Each row of a before or after table is a point. One or more steps were done to the points. Then noise was added and the rows were shuffled. The steps act on columns, c1 being the first. Write out the steps. A step turns or swaps two columns, mirrors them in a line or flattens them onto one, adds a multiple of one to another, or multiplies or shifts one. Angles are multiples of 10 degrees, from the lower column toward the higher: turns from -170 to 170, lines from 10 to 170 but not 90. Use the fewest steps. Two steps may share a column if one is a turn and the other turns, adds or multiplies; they go together, in the order done. Otherwise the lowest column goes first.

Before (14 x 2):
[[  6  -1]
 [-13  -8]
 [ -2  -8]
 [-18  59]
 [  6  -7]
 [  6  -3]
 [ -8  -7]
 [  1  -8]
 [  3   2]
 [ -2  -8]
 [-23   8]
 [  0   2]
 [  6  -5]
 [  5  -4]]
After (14 x 2):
[[  6   6]
 [  7  -3]
 [  6  -2]
 [  7   3]
 [  5  -4]
 [  4  -4]
 [  2  11]
 [  0  -4]
 [  6   6]
 [  1  16]
 [-60 -14]
 [-18  16]
 [  9  -1]
 [ -2  -1]]
Steps: mirror c1 and c2 in the line at 150 degrees

Before:
[[ 11 -29   0 -12 -20  -7 -26  -1]
 [  2 -34 -26  -9  21  12  -5 -14]
 [ -2 -28 -23   1   7  -1 -24   8]
 [ 11 -30  -8   9  27 -13 -20   4]
 [-13  17  -8 -11 -37  -8  60 -18]
 [  7  15  -6  -5  20  23  15  10]
 [-33 -17 -12  15  17  20 -16 -11]
 [  0 -26 -32   7  18   6 -25  -5]
 [  3 -29   3   1  11   9 -10 -11]
 [  9  13  -1   2  -1  -2 -20 -19]
 [-28  15   1 -15  23   1 -23 -11]]
After:
[[-36  13   8  18  19 -45  22   4]
 [ 16 -36  -1  -7  28 -62  24   0]
 [ 10  15 -12   7  15 -27 -14 -14]
 [ 14 -30   6  11 -20 -56  26   0]
 [  2 -32 -23   8  19 -43  10  13]
 [  9  10   7   1   1 -53  15  21]
 [-39 -22  -7 -13  19 -28  22  16]
 [  6 -26   8   1  15 -42  12  13]
 [ -2 -26 -11  -3   6 -51  33  -4]
 [  3 -24 -21  -5  22 -47  32   8]
 [-14  16 -29  13 -38 -59 -54  20]]
Steps: multiply c1 by 1.3; mirror c3 and c7 in the line at 170 degrees; turn c4 and c8 by 170 degrees; shift c6 by -50

Before (11 x 14):
[[-28 -12   4 -24 -35  26  12  22  22  35 -13  16  17  26]
 [ 10  24  20 -14 -18  46 -26  21 -17  33  14 -32 -19 -35]
 [ -7 -22  23  -5 -27 -26 -43 -21  -8 -31 -35 -30  26 -18]
 [ 17 -24  -9  13  16  -7  19   2  10 -14  -8  24  32  27]
 [ 17  -2 -41  -2 -37  49   8 -35  -5   0 -49  -5 -16  -1]
 [-13   7  15 -12 -29  16  18  -9  21 -39 -18   5  19  22]
 [-42 -17 -18  -7 -16   6  14 -21  11  -9 -24  -5 -40  25]
 [ -9  -3  28  11   9   5 -36   7  50  21 -37 -39 -14  20]
 [-25  13 -10  14 -29 -17   1  10  56  38 -50  31 -21 -17]
 [-21 -12  24  34 -26  20 -35 -29  11 -38   6 -39   0 -27]
 [ 22 -25 -24 -46  16 -17 -42 -43   5  31   0 -33   0 -44]]
After (11 x 14):
[[-11 -20  -2  53  -8 -17  19 -18   9 -31  33 -37  -4   4]
 [-12  22  40  21  21  -6 -13  -1 -14  10  26   7  41  24]
 [-29   9 -35  56  39  16  14  29   8  -7  42  14  19 -15]
 [ 18  -7   6  12 -24  13 -29  18  11  19  17  18   3  17]
 [ 19  19 -23  -7  43 -41 -18 -26  -1  34  46  17 -42 -10]
 [-23 -26  43  10  35 -31   9 -47  32  -4 -15 -11  30  -9]
 [-29   7 -28  21  29 -15 -22  28 -24 -16  19  -4  59  42]
 [ 20 -49 -40   7  -5   1  22 -58 -49   0 -10   4 -36 -44]
 [ -2 -46  39  -7  33  10  21 -40  -6  -5  23 -11  32 -19]
 [  9  12 -23 -15  23 -50  24  -3 -21 -38 -26 -35 -40 -13]
 [-44  -1  -1  13   7   1 -22 -16  -5  17  37  13  22  26]]
Steps: add -1.5 times c1 to c13; turn c6 and c7 by -160 degrees; turn c2 and c7 by 40 degrees; mirror c3 and c10 in the line at 150 degrees; swap c4 and c9; turn c11 and c14 by -160 degrees; turn c5 and c14 by -160 degrees; turn c8 and c12 by -40 degrees

Before (8 x 24):
[[ 12   8   2 -15  10  -8  18  18   5   6  17 -13   0 -16   2  16 -11  -1
  -25 -37 -14 -16   2  -9]
 [  6 -12   2  14   2   9   1  -6   6 -23 -10   2  13 -24  19 -16  25 -12
    0 -35 -12  18  16  -9]
 [  3  24  26  26 -25  10  -9  13   7  20   2  12 -17 -10 -15  -2 -23  13
   -2   0  14 -10 -12  -4]
 [  4  -7  13  -1 -23   1  23  -2  -5 -10  -2  -7 -22  11  20  -8   9  13
   -4  -2  -9  -3 -20  22]
 [-17 -15 -18  -3   0 -16 -18 -12  -8  15  15  10  -8  24   4  22  15  -9
  -30 -12   3  -9  17  -7]
 [ -3 -15 -13  -7  19 -25  11  29  -2 -28  10  11 -23   5 -17  -7 -10  12
    4  -5   7 -13  17   6]
 [ -5  12 -12   9 -23 -19   5  21  15 -21   4   3 -23  -9  15 -11 -13 -13
   -4 -21  -1   3   3  -3]
 [-10  21   9  -6  -6   5  -5  11 -31 -11 -16  28 -14  -5  10  -7  11 -13
  -25  11  12  -8  -7  19]]
After:
[[  0 -15   2  -7  23  38  11   2  -4 -28  20  10  24   5 -17  -2 -10  12
    4  -5   7 -13  17   6]
 [ -7  -8  -5  -1 -26  -1  22   2   1 -10   8  -7  23  12  20   0   9  13
   -4  -2 -10  -3 -20  22]
 [  4  24   4  25 -35   3  -9 -48   6  20  12  12  17 -10 -15  -4 -23  13
   -2   0  15 -10 -12  -4]
 [  2 -12   3  14   0 -10   1  -9   8 -23   0   2  -7 -24  19  20  25 -12
    0 -35 -12  18  16  -9]
 [-21  21   3  -6 -10   5  -5 -32 -24 -11  -6  28  16  -5  10   2  11 -12
  -25  11  12  -8  -7  19]
 [ -1   8   8 -15   6  19  18 -16  13   6  27 -13  -6 -16   2 -14 -11  -1
  -25 -37 -14 -16   1  -9]
 [ 16  12 -24   9 -10  28   5   4   3 -20  13   3  25  -9  15   3 -13 -13
   -4 -21  -1   3   3  -3]
 [  1 -16 -14  -3  12   1 -18  60 -19  15  25  10   0  24   4 -23  15  -9
  -30 -12   3  -9  17  -7]]
Steps: mirror c1 and c9 in the line at 60 degrees; turn c3 and c5 by -40 degrees; turn c6 and c8 by -130 degrees; multiply c8 by 3; shift c11 by 10; turn c13 and c16 by 160 degrees
